Each point is reached from the start by the listed moves, each made once or not at all, plus a little noise. Is the number of moves made odd or even? Then give how often each move was made.
In the rows, zero is written as 128.

Moves:
(1): [129  90 135 139  70]
(2): [129 187 113 135 106]
(3): [113 109 122  86 172]
Start: [113 140 124 135 127]
Points:
[100 142 111 111  92] -> odd (1, 1, 1)
[ 99  83 126 104 114] -> even (1, 0, 1)
[ 98 122 118  94 171] -> odd (0, 0, 1)

Moves:
(1): [153 162 126 117 113 151 125 143 106 150 114 124 115]
(2): [150 140 127 132 135 104 134 118 122 139 137 125 139]
(3): [133 122 129 137 143 139 112 133 128 129 139 114 161]
(4): [114 116 129 117 126 128 121 131 127 120  97 127 134]
(5): [118 126 108 130 115 130 145 168 120 138 108 141 136]
(6): [136 123 125 133 134 131 104 134 129  94 116 113 110]
(7): [129 126 121 126 126 121 149 126 130 127 117 129 157]
(8): [144 124 136 155 146 127 144 154 112 136 127 150 122]
(9): [124 123 133 121 124 121 131 144 134 120 126 144 154]
(10): [135 133 121 132 178 143 112 128 140 132 122 179 123]
(11): [143 127 130 122 143 116 134 125 140 138 138 121 116]
Start: [134 142 131 128 122 131 128 128 127 127 129 157 122]
Points:
[167 157 102 121 180 173  85 194 123 132  64 177 120] -> odd (1, 0, 1, 1, 1, 1, 0, 0, 0, 1, 1)
[142 169 105 109 143 175 119 187 107 155  57 215 120] -> even (1, 0, 0, 1, 1, 0, 0, 0, 0, 1, 0)
[187 178 130 118 114 127 108 158 104 119 110 153 129] -> even (1, 1, 0, 0, 0, 1, 0, 0, 1, 0, 0)
[159 112 110 147 202 135 127 222 136 108  64 225 183] -> odd (0, 0, 1, 1, 1, 1, 1, 1, 1, 1, 1)
[179 144 136 165 210 124 120 165 121 144 138 232 182] -> odd (0, 1, 1, 0, 0, 0, 0, 1, 1, 1, 0)
[208 178 100 138 189 147  97 182 115 150 106 176 126] -> odd (1, 1, 1, 0, 1, 1, 0, 0, 0, 1, 1)

Moves:
(1): [118  81 120 136 128 123 161 109 144 157 123 157 137 129 140 166 160 133
 114 162 100 118  78 138 115 169 126]
(2): [131 116 126 117 144 138 136 125 113 135 143 130 115 151 109 118 102 104
 103 116 122 127 138 143 114  99 145]
(3): [114 129 125 125 125 127 131 133 123 143 130 117 114 132 131 142 116 121
 128 161 136 136 118 113 119 124 125]
(4): [128 120 128 131 147 116 124 120 124 102 129 115 140 119 123 123 118 123
 129  94 136 129 140 134 138 137 149]
(5): [136 160 132 143 119 122 153 126 120 112 155 146 130 147 104 155 119 129
 120 125 119 124 128 142 118 120 142]
(6): [130 124 128 115 141 124 123 132 128 141 127 143 127 108 149 127 121 127
 127 122 123 110 142 114 142 126 129]
(7): [127 129 149 139 125 147 127 137 109 131 125 129 135 133 124 132 137 150
 124 119 126 138 133 116 132 130 121]
(8): [109 138 110 121 128 114 111 141 136 121 134 127 122 130 123 144 118 136
 131 124 128 129 121 130 121 126 129]
(9): [119 145 125 144 140 137 129 146 101 105 120 127 107 113 104 129 119 120
 124 140 131 110 128 103 125 139 119]
(10): [121 149 123 128 149 142 132 122 136 102 123 136 136 105 116 152 147 146
 123 147 142 138 127 133 114 130 110]
(11): [140 142 150 122 122 112 123 140 116 119 125 147 131 134 120 101 141 114
 126 121 137 126 103 125 118 109 133]
(12): [130 101 140 125 151 109  96 158 128 143 136 150 105 113 120  90 137 139
 154 110 102 135 133 120 159 118 123]
(13): [108  95 113 150 137 125 121 111 142 124 151 117 134 121 120 140 138 136
 122 121 163 119 147 130 123 143 120]
(14): [128 116 141 125 121 129 136 114 126 133 112 114 111 136 127 135 126 119
 132  88 125 131 115 159 139 120 132]
(15): [130 124 135 119 113 116 134 137 129 144 107 134 139 134 120 123 122 134
 136 124 132 122 140 141 118 129 133]
(16): [109 129 146 135 120 121 134 120 126 124 120 142 119 147 132 128 135 126
 119 125 129 121 126 114 121 113 136]
(17): [128 120 133 116 150 131 128 107 135 115 130 127 122 135 131 133 155 126
 135 131 123 124 117 100 139 135 132]
(18): [127 120 148 130 136 138 131 118 138 150 127 113 141 130 124 107 119 144
 135 114 115 127 123 126 116 140 131]
(19): [137 132 116 101 133 118 147 125 140 139 116 132 135 144 130 130 118 155
 113 127 133 146 131 135 136 157 131]
(20): [116 136 143 155 105 149 120 140 144 160 121 119 165 137 127 105 135 131
 135 114 123 137 114 131 150 119 123]
(21): [153 118 120 112 112 147 124  89 125 103 125 119 130 119 108 133 139 129
  94  86 134 141  95 135 144 105 156]
(22): [143 140 136 143 159 132 135 124 113 128 121 127 114 140 122 110 138 151
 142 150 141 113 126 119 149 119 125]
(23): [125 127 148 130 133 144 135 129 144 122 123 117 141 132 107 125 124 141
 126 137 119 114 124 122 133 133 111]
(24): [124 126 120 133 149 119 131 134 129 111 119 141 127 135 121 146 136 115
 116 116 129 153 149 127 118 102  83]
Start: [134 133 129 136 112 147 131 101 132 105 113 139 119 139 128 151 139 118
 148 156 110 135 117 123 158 140 113]
Points:
[160 140 179 142  98 176 141  67 123  86 109 146 185 145  88 159 164 144
 122  46 100 137 102 110 216 119 171] -> even (0, 0, 0, 1, 1, 1, 1, 0, 0, 0, 0, 0, 0, 0, 1, 0, 1, 0, 0, 1, 1, 0, 0, 0)
[ 79  30 168 137 219 136 140  69 188 162  95 157 100 119  94 181 195 206
 190 183  95  88  67 104 181 188  75] -> odd (1, 0, 1, 0, 0, 1, 0, 1, 0, 1, 0, 1, 1, 1, 1, 0, 1, 1, 0, 0, 0, 1, 1, 0)
[ 64  20 116 135 198 125 129 100 152 158 122 149  90 139  99 166 139 124
 126 101  91 122  75 110 213 187 133] -> odd (1, 1, 1, 1, 0, 1, 0, 1, 1, 0, 0, 1, 1, 1, 0, 0, 1, 0, 1, 1, 0, 0, 0, 0)
[159 105 197 133 168 163 173  83 137 135  87 119 138 215   7 102  97 161
 116  27  85 179 100 178 218  72 133] -> even (0, 1, 1, 1, 1, 0, 0, 0, 0, 0, 0, 1, 0, 1, 1, 0, 0, 1, 1, 1, 1, 1, 1, 1)
